Every row gives one point. Each copy is the shape, with its points in the same order, turned, moved and blurred by noise. Some copies are also mirrored. Which?

Shape (7 x 2):
+0.70 +0.11
+0.35 -0.18
+0.15 -0.76
-0.36 +0.29
-0.23 -0.09
-0.17 +0.28
+0.09 +0.07
Copy 1 (7 x 2):
+0.42 -0.55
+0.32 -0.12
+0.56 +0.48
-0.53 -0.05
-0.17 +0.19
-0.36 -0.17
-0.02 -0.15
Copy 1 is: mirrored
Copy 2 (7 x 2):
-0.86 +0.33
-0.74 -0.10
-0.86 -0.69
+0.11 -0.07
-0.16 -0.35
-0.03 +0.03
-0.33 -0.01
Copy 2 is: mirrored
Copy 3 (7 x 2):
+0.64 +0.53
+0.44 +0.11
+0.50 -0.47
-0.44 +0.26
-0.13 -0.01
-0.20 +0.30
+0.07 +0.30
Copy 3 is: only turned
Copy 4 (7 x 2):
+0.60 +0.25
+0.36 -0.08
+0.25 -0.71
-0.43 +0.25
-0.25 -0.12
-0.25 +0.28
+0.02 +0.10
Copy 4 is: only turned

Shape (9 x 3):
-0.23 +0.20 +0.03
+0.38 -0.26 +0.35
+0.36 -0.25 +0.36
-0.45 +0.01 +0.35
+0.08 +0.30 +0.31
-0.30 -0.07 +0.05
-0.02 -0.17 -1.21
-0.20 -0.17 +0.17
+0.80 +0.11 +0.12
Copy 1 (9 x 3):
-0.26 +0.19 +0.01
+0.54 +0.05 +0.03
+0.54 +0.09 +0.02
-0.12 +0.60 -0.13
+0.01 +0.20 +0.32
-0.14 +0.28 -0.23
-0.53 -0.85 -0.76
+0.04 +0.30 -0.21
+0.46 -0.40 +0.40
Copy 1 is: mirrored
Copy 2 (9 x 3):
-0.26 -0.32 -0.11
+0.03 +0.17 +0.40
-0.04 +0.14 +0.44
-0.44 -0.52 +0.19
-0.41 +0.08 -0.03
-0.16 -0.45 +0.05
+0.82 -0.52 -0.74
-0.16 -0.37 +0.22
+0.09 +0.60 +0.01
Copy 2 is: only turned
Copy 3 (9 x 3):
-0.40 +0.18 +0.07
+0.35 +0.11 -0.23
+0.38 +0.12 -0.21
-0.20 +0.15 +0.44
-0.13 +0.47 -0.07
-0.26 -0.04 +0.18
-0.88 -0.82 -0.66
-0.07 -0.05 +0.19
+0.20 +0.32 -0.75
Copy 3 is: only turned
Copy 4 (9 x 3):
-0.25 -0.03 -0.01
+0.65 +0.20 +0.15
+0.56 +0.15 +0.08
-0.02 -0.38 +0.14
+0.02 +0.14 +0.36
-0.03 -0.16 -0.10
-0.29 +0.52 -1.19
+0.10 -0.16 -0.03
+0.46 +0.79 +0.19
Copy 4 is: only turned
